Rows are points. Each copy is the shape, with its points in the same order, stretched, turned, moved and blurred by noise. Is it also mirrored, or only turned?

Shape (6 x 2):
[[ 2.2  1.1]
 [ 1.9  8.7]
 [ 4.1 -4.2]
 [-2.6 -3.4]
 [ 5.6  0.5]
 [-1.3  2.5]]
Copy 1 (6 x 2):
[[ 0.6  0.4]
 [ 6.6 -4.4]
 [-2.7  5.0]
 [-6.2 -1.0]
 [ 2.0  3.3]
 [-0.5 -3.1]]
Copy 1 is: mirrored
Copy 2 (6 x 2):
[[ 1.7  3.5]
 [ 0.2 10.9]
 [ 4.2 -1.9]
 [-3.2 -2.2]
 [ 5.0  3.4]
 [-2.6  4.5]]
Copy 2 is: only turned
Copy 3 (6 x 2):
[[ 0.5  2.9]
 [-2.1  9.6]
 [ 3.9 -1.6]
 [-2.5 -3.1]
 [ 3.7  3.1]
 [-3.3  3.1]]
Copy 3 is: only turned

Shape (7 x 4):
[[ 5.7  1.0  1.0  1.5]
 [-0.7 -8.6  2.3 -0.1]
 [ 2.5 -0.7 -2.8 -1.3]
 [-2.5 -2.9  5.6  4.0]
 [-3.3 -7.7 -0.8  4.6]
 [ 4.7  6.6 -0.5 -3.5]
 [ 2.7  4.7 -1.6 -3.6]]
Copy 1 (7 x 4):
[[ 2.5  4.2 -3.7  3.9]
 [-5.7 -4.2 -2.0  2.4]
 [ 1.8  1.1 -2.1  0.8]
 [-4.0 -1.1  3.9  6.0]
 [-2.1 -8.7 -0.2  5.5]
 [ 5.3  7.4 -0.1 -2.5]
 [ 3.3  4.7 -0.9 -2.6]]
Copy 1 is: mirrored
Copy 2 (7 x 4):
[[ 5.6  3.2 -0.1  2.5]
 [ 1.5 -8.0  0.4  2.9]
 [ 4.4 -0.2 -5.9 -0.8]
 [-3.2 -0.7  2.9  4.4]
 [-0.7 -6.7 -3.4  7.3]
 [ 5.5  6.3 -2.6 -3.2]
 [ 3.9  4.1 -4.3 -3.9]]
Copy 2 is: only turned

Shape (12 x 8):
[[ 6.3 -2.5  0.0  4.6  2.5 -6.5  3.8  3.9]
 [-2.9  6.1  3.3 -2.4 -2.4  3.8  3.1  2.9]
 [-3.6  1.2 -1.0 -1.0 -1.4 -3.5  2.2 -2.7]
 [-3.6 -1.2 -0.1  4.8  1.2 -5.5  3.7  8.1]
 [-4.0  3.5  3.1 -3.6  7.6 -3.1 -5.6 -2.2]
 [ 0.8  1.2  4.0 -3.0  3.4  2.6 -3.0 -1.8]
 [-2.0  0.8 -4.9  2.5  8.7 -5.8  6.2  6.4]
 [ 0.4  1.2 -6.8  3.2 -4.0 -3.9 -0.4  0.8]
 [ 1.1 -2.5  3.8  5.3  4.4  6.0 -2.0 -0.1]
 [ 4.2  0.0 -1.5 -1.6  3.0 -3.3  4.5 -0.3]
 [ 8.2  2.8  1.3 -1.1 -1.4  3.9 -2.1 -1.9]
 [-3.2 -2.8 -0.8 -7.2  5.8  3.9 -5.4  0.5]]
Copy 1 (12 x 8):
[[ 3.2 -3.0  4.2  4.7  1.2 -6.0  7.2  2.6]
 [-3.4  3.4  2.1 -0.1 -0.7  7.7  2.5  5.0]
 [-3.2  1.7  0.2 -1.1 -2.7 -1.8  3.8 -2.4]
 [-7.0 -3.1  3.1  5.0 -0.3 -6.1  8.6  6.4]
 [-4.6  3.0  3.3 -6.0  6.7 -3.1 -6.0 -0.4]
 [-0.3 -1.2  2.7 -4.3  3.9  3.4 -4.9  0.8]
 [-5.4 -1.5 -0.9  1.9  5.8 -7.3 11.7  4.4]
 [-1.3  1.3 -5.3  3.7 -3.3 -6.1  2.8  1.9]
 [-3.4 -6.7  2.6  3.6  4.6  3.9 -3.8  0.8]
 [ 3.8 -1.5  1.9 -1.6  3.1 -2.5  7.5  0.1]
 [ 8.2  0.7  0.9  0.8  1.2  3.7 -2.4  1.5]
 [-3.8 -6.0 -0.3 -8.7  2.7 -0.2 -4.3  2.8]]
Copy 1 is: only turned
Copy 2 (12 x 8):
[[ 3.6  6.6  2.8 -4.3  3.0 -8.9 -2.1  3.9]
 [ 1.4 -0.4 -0.9  5.9 -4.7  0.2  5.9  2.6]
 [-0.3 -1.6 -1.2 -0.7 -1.2 -5.5  3.7 -3.6]
 [-3.7  3.7 -1.9  0.2  3.3 -8.8  1.0  6.3]
 [-0.3 -4.0  5.0  5.9  5.9 -0.5 -0.2 -3.6]
 [ 1.2 -1.5  6.0  2.1  0.5  2.0  0.1 -1.5]
 [-0.3  4.8 -4.5 -0.5 10.9 -7.4  1.8  3.8]
 [ 2.3  2.6 -6.0 -0.1 -2.5 -8.1 -2.9 -2.8]
 [-5.8  6.4  5.8 -1.2 -0.3  2.4 -1.3 -0.7]
 [ 4.7  1.3  0.6 -4.5  3.5 -4.6  0.7  0.8]
 [ 7.4  3.7  3.2 -1.5 -4.5  2.4 -2.6 -1.2]
 [-2.2 -7.3  0.2  0.2  4.5  4.6 -2.6 -0.1]]
Copy 2 is: mirrored
